Each row of a before or after table is a point. One or more steps were done to the points. Then noise was added and the rows were shuffled. The steps act on columns, c1 being the first. Name the steps. A step turns or swaps two columns, mirrors them in a line or flattens them onto one, adds a multiple of one to another, or multiplies or shifts one. Angles are multiples of 10 degrees, from the lower column toward the higher: turns from -170 to 170, lines from 10 to 170 but not 90. Use the fewest steps. Two steps may share a column if one is a turn and the other turns, adds or multiplies; they go together, in the order done. Otherwise the lowest column goes first.

Before (9 x 3):
[-0.90 0.70 0.11]
[0.00 -0.32 0.58]
[-0.30 0.37 -0.16]
[-0.33 0.35 -0.27]
[-0.08 0.63 0.35]
[0.42 -0.76 -0.19]
[0.20 -0.78 0.06]
[0.35 -0.04 0.09]
[-0.03 0.12 -0.01]
After (9 x 3):
[0.02 -0.58 0.22]
[-0.41 -0.11 -0.79]
[-0.54 -0.11 0.21]
[0.35 -0.42 0.34]
[0.04 0.32 0.36]
[0.05 0.03 -0.32]
[0.00 0.08 -0.02]
[0.13 -0.06 -0.41]
[-0.35 0.68 0.02]
Steps: turn c1 and c3 by 70 degrees; add 1 times c3 to c2

Before, 11 rows:
[0.12 0.03 0.59 0.08]
[-0.33 0.10 -0.27 0.52]
[0.17 0.19 0.06 -0.53]
[-0.20 -0.15 -0.31 -0.46]
[0.14 -0.78 0.21 0.66]
[0.21 0.17 0.52 0.23]
[0.07 0.25 -0.66 -0.14]
[-0.10 -0.20 0.11 0.13]
[0.07 0.07 -0.30 0.56]
[0.46 0.51 0.27 -0.10]
[-0.19 -0.29 0.16 -0.24]
After, 11 rows:
[0.21 0.49 0.36 0.39]
[-0.18 -0.66 0.33 -0.18]
[0.09 0.23 -0.46 0.40]
[-0.38 0.23 -0.27 0.39]
[0.49 1.32 0.00 0.06]
[0.08 -1.94 0.03 0.71]
[0.12 0.57 -0.66 -0.39]
[0.14 0.47 0.24 -0.41]
[-0.20 -0.37 -0.05 -0.51]
[-0.12 -0.53 0.11 0.18]
[0.14 0.03 0.49 0.29]
Steps: turn c3 and c4 by 20 degrees; add -0.5 times c1 to c3; multiply c2 by 2.5

Before, 10 rows:
[-0.09 0.24 -0.56 -0.56 0.07 -0.48 -0.65 -0.11]
[0.02 -0.50 0.47 -0.31 -0.23 0.28 -0.21 0.47]
[0.28 0.29 0.22 -0.39 -0.46 0.58 -0.25 -0.46]
[0.45 0.01 -0.43 0.53 0.01 0.03 0.09 -0.59]
[-0.41 0.37 0.53 0.36 -0.01 -0.07 -0.20 0.22]
[-0.11 -0.48 -0.01 -0.32 0.61 -0.34 -0.76 -0.59]
[0.40 -0.20 0.15 0.66 -0.31 0.00 -0.83 -0.70]
[0.69 0.08 -0.38 -0.32 0.70 -0.40 -0.11 0.06]
[0.28 -0.59 -0.55 0.32 0.37 -0.07 -0.44 -0.44]
[0.43 -0.30 -0.15 0.06 0.37 0.35 -0.46 0.19]
After (10 x 8):
[-0.05 0.12 -0.74 0.78 -1.25 0.33 0.01 -0.04]
[0.04 0.53 -0.19 -0.24 -0.10 -0.23 0.46 -0.51]
[-0.40 0.03 0.19 0.20 0.03 -0.13 -0.48 0.69]
[-0.20 0.26 -0.48 0.20 -0.96 -0.13 -0.43 0.46]
[-0.10 -0.28 -0.62 0.37 0.07 0.57 -0.50 -0.42]
[0.37 -0.26 -0.17 -0.36 0.23 0.23 0.53 0.14]
[-0.29 0.36 -0.81 0.21 0.28 -0.13 0.19 0.91]
[-0.03 -0.15 -0.21 0.66 0.86 -0.63 0.29 -0.10]
[-0.78 -0.42 -0.04 0.13 -0.89 0.17 -0.31 -0.33]
[-0.31 0.04 -0.42 -0.19 -0.72 -0.47 -0.19 -0.09]
Steps: turn c1 and c6 by -160 degrees; turn c2 and c5 by 150 degrees; multiply c5 by 1.6; swap c3 and c7; turn c4 and c8 by 120 degrees

Before (14 x 9):
[0.44 0.05 -0.39 0.39 -1.16 0.54 0.45 -0.58 0.08]
[-0.12 0.23 0.15 0.32 -0.30 0.21 0.39 -0.05 -0.21]
[0.25 -0.13 0.09 0.80 -0.21 0.02 -0.27 0.10 0.08]
[0.50 0.08 0.16 -0.12 -0.15 -0.11 0.43 0.05 0.70]
[0.00 0.22 -0.30 0.12 -0.15 -2.06 0.39 0.05 -0.35]
[0.04 -0.20 0.09 0.22 -0.13 0.03 -0.29 0.09 0.11]
[0.42 -0.37 -0.13 0.09 -0.37 0.02 -0.33 0.05 -0.29]
[0.11 -0.11 -0.24 0.75 -0.43 0.38 -0.84 0.16 -0.11]
[0.01 0.38 0.24 -0.14 -0.21 0.37 0.66 0.20 -0.40]
[0.27 0.17 -1.13 0.31 -0.74 0.46 0.67 0.16 -0.32]
[-0.30 -0.46 0.16 0.26 -0.22 0.05 0.47 0.03 -0.37]
[-0.01 0.31 0.02 0.24 -0.51 0.23 -1.06 0.00 -0.04]
[0.43 0.22 -0.07 0.26 0.01 0.37 -0.22 -0.43 0.00]
[0.07 0.06 -1.17 0.09 -0.29 0.07 0.60 -0.24 0.40]
After (14 x 9):
[-0.08 0.18 0.11 0.23 0.24 0.00 0.20 0.10 0.10]
[-0.11 0.15 -1.20 0.03 -0.06 -0.04 -0.69 -0.27 0.36]
[1.04 0.22 -0.25 -0.19 -0.08 1.85 -0.37 0.06 0.91]
[-0.13 0.11 0.25 -0.47 -0.14 -0.35 -0.61 0.18 -0.64]
[-0.42 0.39 -1.12 -0.03 0.28 -0.26 -0.92 0.16 -0.48]
[-0.69 0.27 -0.43 0.28 0.79 -0.27 -0.96 -0.59 -0.10]
[0.03 0.41 0.20 -0.01 0.05 -0.27 -0.46 0.00 -0.30]
[-0.30 0.60 -0.20 0.40 0.75 -0.26 0.55 0.18 -0.25]
[-0.61 0.27 -0.06 0.04 0.15 -0.05 0.16 -0.39 -0.14]
[-0.25 0.67 0.09 0.48 0.32 0.11 0.12 0.11 0.13]
[-0.11 0.32 0.03 -0.18 1.02 -0.21 0.63 -0.01 -0.17]
[-0.37 -0.09 -0.12 0.34 0.52 0.16 0.05 0.10 -0.23]
[0.26 -0.07 0.23 0.53 0.02 -0.17 -0.56 0.01 -0.50]
[-0.42 -0.04 0.19 -0.19 -0.05 0.41 -0.43 0.06 0.99]
Steps: turn c1 and c6 by 150 degrees; add 0.7 times c6 to c9; add 0.3 times c8 to c2; turn c2 and c4 by -60 degrees; turn c5 and c7 by 150 degrees

Before (9 x 12):
[-0.29 0.11 -0.02 -0.28 0.02 0.62 0.43 -0.42 0.52 -0.27 0.19 0.39]
[0.39 0.53 0.21 0.35 0.17 -0.48 -0.24 -0.24 -0.16 -0.28 -0.86 0.00]
[-0.39 0.42 -0.05 0.67 -0.26 -0.61 -0.46 -0.79 -0.05 -0.41 -0.11 0.69]
[0.29 -0.05 0.37 -0.47 0.61 0.01 -0.70 -0.37 0.88 -0.48 -0.26 -0.02]
[0.26 -0.12 0.15 0.27 0.08 0.24 0.26 0.01 0.01 -0.19 -0.11 -0.39]
[-0.20 0.14 -0.24 -0.10 0.09 -0.17 -0.30 0.12 0.36 -1.14 -0.51 -0.19]
[0.55 -0.12 -0.12 -0.01 -0.02 0.01 -0.11 0.63 0.45 0.30 0.06 0.17]
[-0.34 0.85 -0.20 0.23 0.02 -0.49 -0.36 -0.55 -0.03 -0.17 -0.52 -0.36]
[-0.10 0.63 0.09 -0.16 -0.04 0.41 -0.56 -0.46 -0.03 -0.14 0.14 0.15]
After, 9 rows:
[-0.17 0.10 0.08 -0.05 0.10 -0.09 -0.05 0.91 0.86 0.70 0.45 -0.21]
[0.31 -0.02 0.50 -0.44 0.62 -0.13 -0.56 0.63 2.21 -0.07 0.30 -0.43]
[0.27 -0.12 -0.02 0.29 0.09 -0.24 0.06 0.19 0.03 0.09 0.04 -0.49]
[-0.11 0.61 0.32 -0.21 -0.10 -0.35 -0.35 0.37 -0.09 -0.33 -0.38 0.12]
[-0.37 0.34 0.23 0.72 -0.32 0.51 -0.22 0.70 -0.20 -0.52 0.32 0.89]
[0.40 0.54 0.24 0.40 0.17 0.05 -0.22 0.43 -0.41 -0.03 1.09 -0.11]
[-0.35 0.87 0.13 0.28 0.05 0.14 -0.09 0.42 -0.03 -0.40 0.55 -0.35]
[0.54 -0.08 0.02 -0.01 -0.05 0.05 0.05 -0.62 1.19 0.40 0.17 0.19]
[-0.23 0.10 -0.22 -0.26 0.00 -0.44 0.24 0.42 1.27 -0.23 -0.58 0.39]
Steps: turn c6 and c11 by -150 degrees; add 0.3 times c1 to c11; flatten c3 and c7 onto the line at 130 degrees; add -0.7 times c5 to c12; turn c8 and c10 by 120 degrees; multiply c9 by 2.5

Before, 14 rows:
[-0.10 0.31 -0.49 0.40 0.12 0.34 0.03 0.11 -1.05 0.42 0.32 0.03 0.38 0.02]
[-0.13 0.14 0.76 -0.33 -0.15 -0.25 -0.25 0.77 -0.43 -0.33 0.35 -0.02 -0.08 0.57]
[-0.28 0.00 -0.42 -0.49 -0.05 -0.20 -0.25 0.04 0.09 -0.41 0.61 -0.71 -0.83 0.55]
[-0.14 -0.02 0.30 -0.10 -0.21 -0.50 0.22 -0.11 0.23 -0.59 -0.55 0.41 0.37 0.39]
[-0.16 0.20 -0.07 -0.35 0.00 -1.78 0.04 0.02 0.10 0.17 0.43 0.52 -0.16 0.33]
[-0.15 1.33 0.78 -0.36 -0.21 -0.01 0.20 0.14 -1.57 -0.02 0.00 0.34 0.36 0.01]
[-0.02 0.78 -0.51 -0.32 0.02 0.07 0.07 0.80 0.29 0.21 -0.46 0.47 0.67 0.45]
[-0.55 0.06 0.02 -0.29 -0.06 -0.44 0.06 -0.05 0.15 0.19 0.36 -0.78 0.35 0.44]
[-0.69 0.10 -0.29 -0.34 -0.15 0.20 0.15 0.15 0.03 0.34 -0.57 0.26 0.17 0.13]
[-0.15 -0.07 0.22 -0.44 0.06 0.43 0.32 -0.11 -0.05 0.21 0.65 -0.15 0.24 0.58]
[-0.17 0.04 -0.11 0.10 0.05 -0.52 0.21 0.50 -0.03 0.07 0.16 0.40 0.42 -1.43]
[-0.28 0.04 -0.28 -0.09 1.24 0.29 -0.45 -0.10 0.23 0.31 0.44 0.31 0.11 0.38]
[-0.34 0.82 -0.07 -0.47 -0.27 0.41 -1.13 -0.09 -0.20 0.38 0.35 0.30 0.56 -0.10]
[-0.53 0.09 0.06 0.64 0.33 0.42 0.34 0.11 0.43 -0.01 0.30 0.32 0.27 0.33]
After, 14 rows:
[-0.18 -0.11 -0.06 0.62 0.01 -1.77 0.15 0.02 0.22 0.16 0.45 0.15 -0.74 0.17]
[-0.28 -0.33 -0.47 0.55 0.02 0.06 0.72 -0.74 0.37 0.21 -0.47 0.13 0.06 0.34]
[-0.52 -0.34 0.17 0.08 0.33 0.42 -0.02 0.08 0.41 -0.02 0.29 -0.70 -0.31 0.34]
[-0.28 0.23 -0.49 -0.50 -0.06 -0.21 0.09 0.06 0.33 -0.42 0.62 0.72 -1.44 0.26]
[-0.32 0.79 -0.40 0.44 -0.26 0.41 1.16 0.22 -0.18 0.36 0.34 0.33 -0.04 -0.14]
[-0.10 -0.19 0.36 0.43 -0.20 -0.51 -0.08 0.16 0.32 -0.58 -0.54 -0.03 -0.23 0.25]
[-0.39 0.20 0.68 0.10 -0.14 -0.26 0.22 -0.67 0.04 -0.34 0.36 0.33 -0.69 0.01]
[-0.11 -0.29 0.32 0.01 0.06 0.44 -0.19 0.15 0.24 0.21 0.65 0.45 -0.36 0.21]
[-0.19 -0.64 0.84 0.43 -0.24 0.01 1.18 -0.08 -0.90 -0.03 -0.01 0.23 -0.24 -0.79]
[-0.49 -0.07 0.03 -0.66 -0.06 -0.44 0.01 0.23 0.31 0.20 0.37 0.54 -0.25 0.27]
[-0.71 -0.18 -0.24 0.38 -0.14 0.20 0.05 0.10 0.08 0.32 -0.57 0.22 -0.44 0.07]
[-0.13 -0.15 -0.46 -0.11 0.10 0.32 0.29 -0.08 -0.59 0.42 0.33 -0.38 -0.21 -0.53]
[-0.24 0.40 -0.41 0.31 1.23 0.30 0.20 0.18 0.32 0.32 0.43 -0.02 -0.49 0.29]
[-0.33 -0.21 -0.04 0.33 0.05 -0.54 -0.04 -0.39 -0.72 0.07 0.16 -0.19 -0.19 -0.61]
Steps: mirror c1 and c8 in the line at 170 degrees; add 0.3 times c7 to c3; turn c2 and c7 by 110 degrees; turn c4 and c12 by -110 degrees; flatten c9 and c14 onto the line at 40 degrees; shift c13 by -0.60

Before, 10 rows:
[-0.72 0.44 0.35 -0.11 0.59 -0.36 -0.51 0.43 0.65 0.20 0.40 -0.03 0.15 -0.64 -0.21 0.58 -0.17 -0.23 -0.69 -0.27]
[-0.13 -0.10 0.41 0.53 0.23 0.53 0.09 0.58 -0.51 0.56 -0.54 0.27 0.42 -0.40 0.44 -0.53 -0.05 -0.25 -0.21 0.01]
[-0.21 0.19 0.43 0.24 -0.27 -0.61 -0.55 -0.32 -0.05 1.08 -0.01 -0.58 -0.07 0.44 0.69 -0.44 -0.50 -0.75 -0.35 -0.50]
[0.12 0.07 -0.60 0.15 0.24 -0.33 -0.10 -0.23 0.28 1.14 0.26 0.02 -0.08 0.00 0.27 -0.24 0.00 0.18 0.31 -0.53]
[0.31 -0.47 -0.91 0.21 0.27 -0.26 0.54 -0.08 -0.39 -0.03 0.04 -0.09 0.35 0.18 0.18 0.24 -0.15 -0.86 0.09 0.66]
[0.40 0.27 -0.02 -0.60 -0.63 0.00 -0.22 0.27 0.54 0.97 0.30 0.43 0.59 -0.63 0.16 0.59 -0.61 -0.63 -0.52 0.34]
[0.14 0.47 0.09 -0.52 -0.53 -0.69 0.15 0.30 -0.28 0.56 -0.26 0.50 0.15 0.37 -0.21 -0.59 0.32 -0.59 0.18 -0.22]
[-0.73 -0.22 -0.65 -0.45 0.20 -0.32 -0.45 0.45 0.69 0.11 0.19 0.34 -0.19 0.14 0.23 -0.52 0.59 0.20 -0.48 -0.19]
[-0.65 0.11 -0.59 0.52 0.18 0.18 0.09 -0.05 0.17 0.06 -0.64 0.12 -0.11 0.65 -0.11 -0.64 -0.37 -0.28 -0.43 0.63]
[0.04 0.18 -0.25 -0.27 -0.12 0.26 0.14 -0.27 0.18 -0.02 -0.41 0.22 0.34 0.17 -0.25 -0.58 0.13 -0.77 -0.16 0.69]
After (10 x 20):
[0.05 -0.29 -0.23 -0.22 -0.86 0.15 0.12 -0.23 0.14 0.05 -0.39 0.22 0.41 0.27 -0.21 -0.65 -0.05 -0.83 0.14 0.75]
[-0.71 0.31 -0.43 -0.17 0.88 0.53 -0.37 0.45 0.69 0.22 0.45 -0.01 0.13 -0.79 -0.20 0.49 -0.50 -0.21 -0.58 -0.38]
[0.17 0.13 -0.48 -0.54 -0.25 -0.37 0.12 0.31 -0.31 0.57 -0.24 0.43 0.10 0.09 -0.21 -0.68 0.12 -0.56 -0.49 -0.17]
[-0.64 -0.64 -0.06 0.54 -0.48 0.50 0.12 -0.05 0.18 0.09 -0.63 0.12 -0.07 0.61 -0.08 -0.76 -0.54 -0.27 -0.01 0.63]
[0.35 -0.84 0.40 0.23 -0.33 -0.17 0.37 -0.08 -0.35 -0.10 0.02 0.01 0.39 0.15 0.17 0.15 -0.36 -0.88 -0.15 0.63]
[0.12 -0.69 -0.17 0.15 0.76 -0.38 -0.05 -0.26 0.22 1.04 0.22 -0.05 -0.04 -0.04 0.44 -0.27 -0.19 0.18 -0.26 -0.56]
[-0.10 0.40 -0.23 0.27 0.34 0.16 -0.38 -0.30 -0.10 0.93 -0.08 -0.56 -0.08 0.21 0.91 -0.47 -0.77 -0.84 -0.68 -0.57]
[-0.04 0.40 0.12 0.57 0.24 0.36 0.08 0.54 -0.44 0.50 -0.54 0.28 0.46 -0.30 0.49 -0.58 -0.28 -0.28 0.44 0.03]
[-0.74 -0.81 0.26 -0.40 0.41 0.42 -0.30 0.48 0.69 0.03 0.19 0.35 -0.12 0.00 0.28 -0.60 0.38 0.16 -0.53 -0.20]
[0.41 -0.08 -0.20 -0.59 -0.96 0.54 -0.14 0.31 0.55 0.98 0.28 0.40 0.62 -0.73 0.29 0.44 -0.81 -0.64 -0.20 0.36]
Steps: turn c2 and c3 by -90 degrees; add -1 times c20 to c5; turn c6 and c19 by 70 degrees; add 0.3 times c19 to c14; multiply c7 by 0.7; turn c10 and c15 by 10 degrees; shift c16 by -0.10; shift c17 by -0.20

Before (10 x 24):
[0.30 -0.11 -0.31 -0.74 -0.40 0.04 0.05 0.71 0.42 0.43 0.10 0.66 0.11 -0.10 -0.17 0.17 0.21 -0.49 -0.25 0.07 -0.08 0.53 0.30 -0.14]
[-0.03 0.00 0.06 -0.71 -0.31 0.30 -0.24 0.32 0.37 -0.04 -0.05 -0.24 0.35 0.20 0.09 -0.02 -0.12 -0.11 0.25 0.58 -0.13 -0.02 0.10 -0.61]
[1.17 -0.19 0.28 0.00 -0.10 0.22 -0.31 -0.35 0.30 0.03 0.24 -0.29 0.33 -0.27 -0.39 0.19 -0.56 -0.35 -0.24 0.42 0.05 0.55 -0.01 -0.15]
[0.11 1.76 -0.18 -0.37 0.37 -0.50 0.00 0.40 -0.29 -0.04 -0.30 0.42 -0.68 -0.18 -0.47 0.26 -0.55 -0.17 -0.19 0.28 0.09 0.43 0.14 0.49]
[0.06 0.00 0.07 -0.33 0.32 0.11 0.82 0.63 -0.02 0.05 -0.59 -0.31 0.20 0.23 0.31 0.27 0.57 -0.70 -0.21 0.35 -0.26 -0.53 0.06 0.57]
[0.13 0.07 0.13 -0.74 -0.18 0.29 -0.22 0.73 0.40 0.45 -0.66 -0.30 0.22 -0.15 0.09 0.02 0.63 -0.43 0.65 -1.08 0.05 0.58 -1.47 0.01]
[-0.01 -0.24 0.15 0.24 -0.49 0.20 0.12 0.60 0.23 -0.04 -0.20 -0.16 -0.04 -0.28 -0.17 0.33 -0.47 -0.21 -0.18 0.63 -0.09 0.52 0.16 0.00]
[0.12 -0.02 0.16 -0.30 -0.43 -0.27 -0.05 0.64 0.48 0.46 0.22 0.69 0.20 0.07 -0.50 -0.21 0.02 -0.15 0.11 0.60 -0.06 0.42 0.47 0.51]
[-0.04 -0.29 0.17 -0.61 0.09 -0.57 -0.22 0.50 0.17 -0.03 0.08 -0.19 -0.28 -0.05 -0.59 -0.29 -0.62 -0.32 0.48 0.63 2.27 0.43 0.48 0.54]
[-0.03 -0.09 -0.11 -0.65 -0.58 -1.26 -0.31 0.07 0.00 -0.04 -0.10 -0.38 0.24 -0.16 -0.48 0.28 0.34 -0.16 -0.33 0.49 -0.19 -0.31 -0.27 0.46]
After:
[0.31 1.75 0.55 -0.10 0.11 -0.52 0.04 -0.11 0.57 -0.21 0.00 -0.56 -0.69 -0.18 -0.48 0.25 -0.54 -0.16 -0.19 0.05 0.14 -0.32 0.14 0.00]
[0.45 0.09 -0.02 -0.74 -0.24 0.28 -0.22 -0.85 0.45 0.45 -0.50 0.95 0.20 -0.13 0.13 -0.04 0.64 -0.47 0.61 0.70 0.06 -0.40 -1.47 -0.13]
[-0.47 0.01 0.49 -0.05 0.06 0.10 0.81 -0.52 0.67 -0.10 -0.29 -0.18 0.24 0.22 0.32 0.25 0.52 -0.74 -0.18 -0.77 -0.26 0.20 0.08 -0.29]
[-0.28 -0.09 0.40 -0.43 -0.12 -1.29 -0.35 -0.04 0.09 0.24 -0.07 0.07 0.21 -0.17 -0.48 0.32 0.37 -0.16 -0.31 -0.53 -0.23 0.21 -0.27 -0.09]
[0.48 -0.20 -0.08 0.26 -0.11 0.12 0.09 -0.64 0.24 0.20 -0.09 -0.35 -0.04 -0.30 -0.13 0.37 -0.51 -0.19 -0.19 -0.67 -0.08 -0.25 0.13 -0.16]
[0.41 -0.28 0.45 -0.38 0.04 -0.56 -0.22 -0.50 0.14 -0.04 0.22 -0.17 -0.25 -0.06 -0.65 -0.30 -0.61 -0.33 0.44 -0.52 2.31 -0.17 0.51 -0.33]
[0.31 -0.09 0.02 -0.79 -0.28 0.00 0.06 -0.81 0.05 0.45 0.16 -0.57 0.11 -0.09 -0.16 0.22 0.18 -0.47 -0.19 0.36 -0.07 -0.54 0.34 0.32]
[0.33 -0.04 0.36 -0.04 -0.28 -0.29 -0.03 -0.77 -0.10 0.51 0.22 -0.87 0.19 0.03 -0.50 -0.17 0.05 -0.11 0.11 0.01 -0.11 -0.32 0.52 -0.30]
[0.00 -0.05 -0.62 -1.01 -0.08 0.28 -0.24 -0.51 0.01 0.14 -0.11 -0.11 0.38 0.21 0.14 -0.03 -0.13 -0.10 0.29 -0.52 -0.08 0.05 0.09 0.16]
[-0.10 -0.18 -0.22 -0.08 0.00 0.17 -0.29 0.10 -0.52 0.05 0.00 0.08 0.32 -0.30 -0.38 0.17 -0.64 -0.35 -0.21 -0.42 0.01 -1.33 -0.03 -0.19]
Steps: turn c1 and c22 by -120 degrees; add 0.5 times c24 to c4; turn c3 and c24 by -110 degrees; flatten c5 and c10 onto the line at 120 degrees; add 0.5 times c7 to c20; turn c12 and c20 by 140 degrees; turn c8 and c9 by 140 degrees; turn c9 and c11 by 30 degrees
